Each row of a before or after table is a point. The points were changed in one or more steps. Then noise was added and the rows were shuffled. The steps act on how far a point lies along the listed directions, d1 being the first. Name the steps. A step turns or swaps two directions, mirrors them in a line or flattens them onto one, adds a multiple of one to another, or multiplies one. Angles are multiples of 10 degrees, from the lower direction toward the higher: turns from -170 to 170, lines from 10 to 170 but not 90. Use the fewest steps. Two steps may share a direction if one is a turn and the other turns, adds or multiplies; they go together, in the order done. Otherwise the lowest direction goes first.
In the rows, 128 means zero.

Directions:
(1): [ 85 108 114]
(2): [152 100  95]
(3): [133  92 162]
Before (9 x 3):
[[147 146 117]
 [159 113 116]
 [128 200 103]
 [134 165 130]
 [137 142 146]
 [112  85 137]
 [114 143 153]
 [110  80 136]
 [ 50  71  85]]
After (9 x 3):
[[128 132 152]
 [141 106 149]
 [149  99 110]
 [144 115 120]
 [116 164 137]
 [ 80 135 122]
 [135  90 191]
 [117 146  89]
 [120 143  92]]
Steps: multiply d1 by 0.4; turn d2 and d3 by -150 degrees; multiply d2 by 1.3

Directions:
(1): [186 158 111 127 118 142]
(2): [110 183 128 145 158 108]
(3): [155 115 175 124 170 129]
(4): [130 135 122  66 130  97]
(5): [142 100  85 145 159  99]
Before (9 x 6):
[[117 186 101 187 135 108]
 [132 151 137 100 123 105]
 [130 128 145 136 151 119]
 [148 136 173 112 125 164]
 [157 127 134 166 156 147]
 [126 136 164 117  74 146]
 [110 157 183 107  87 157]
 [ 81 138  66 115  68 117]
 [123 133 139 160 169 121]]
After (9 x 6):
[[128 150 126 104 119 104]
 [117  96  46 129 135  82]
 [149 140 154 163 139 164]
 [121 140 155 129 136 129]
 [123 148 139 117  87 169]
 [116 128 109 130  63 131]
 [118 145 162 148 155 134]
 [ 89 153 108 119  61 138]
 [133 173 110 194 162 103]]
Steps: add -0.3 times d1 to d4; turn d3 and d5 by -60 degrees

Directions:
(1): [136  67 150 134  94 118 162 136 103]
(2): [113 126 104 101  70 141 126  92 159]
Before:
[[113 133 114 108  80 116 124 123 138]
 [109 139  85 126  90 131 140 100 152]
 [125 130 131 127 138 132 112 122 117]
 [162 135 139 129 154 112 140 166 130]
 [126 159  98 126 129 132 105 115 150]
 [123 122 124 124 130 120 143 145 145]
 [120 114 114  91  60 146 144 108 147]
 [125 219  75 111 159 152  83 108 163]
 [130 106 159 128 101 101 141 110 119]
 [153 180 134 156 249 128  84 169 126]
 [148  59 152 138  99 116 170 141 106]]
After, 11 rows:
[[114 156 100  89  84 153 121 103 164]
 [141 211 103 139 212 137  91 144 129]
 [168 114 168 172 233 112 121 192  88]
 [161 114 143 128 135 111 152 164 129]
 [108 167  81 130 119 131 125 106 154]
 [133 163 108 137 155 126 103 129 139]
 [124 117 147 119  90 107 134  99 133]
 [111 159 107 108  98 118 111 122 144]
 [123 122 122 122 128 122 144 142 146]
 [134  70 131 117  62 128 161 114 134]
 [126 125 134 129 138 132 116 124 113]]
Steps: turn d1 and d2 by 40 degrees

Directions:
(1): [128 151 151 188 143 148 131  96 156  95 108 163]
(2): [161  96 108 171 141  79 117 143  97 138  92 142]
Before (9 x 12):
[[148 148 149 181 141 142 141 109 152 101  94 150]
 [153  83  91 154 135  88 107 152 101 148 101 124]
 [133 118 115 125 129 127 117 138 106 125 125 122]
 [ 84 155 133  74 116 150 144 130 150 126 166 109]
 [154 113 106 213 147  79 113 140 105 134  69 158]
 [ 88 143 129  88 131 162 118 136 130 135 152 107]
 [148 127 138 178 136  96 126 117 127 105  82 151]
 [134 145 125 151 136 125 129 116 132 120 110 150]
 [151 137 132 211 146 111 123  90 139 105  88 159]]
After, 9 rows:
[[131 119 118 129 130 129 118 135 107 121 124 125]
 [151 143 139 228 150 116 124  80 147  96  80 170]
 [147 150 149 188 142 146 141 106 154  98  92 154]
 [149 135 146 196 141 104 127 110 135  94  77 162]
 [134 149 126 156 137 125 130 112 134 118 107 154]
 [ 84 145 122  47 109 141 144 144 138 141 175  93]
 [154 127 119 250 155  93 115 121 122 114  57 179]
 [154  92 102 182 142  96 110 139 113 133  91 140]
 [ 88 137 121  69 128 155 117 147 121 145 157  95]]
Steps: add 0.5 times d2 to d1
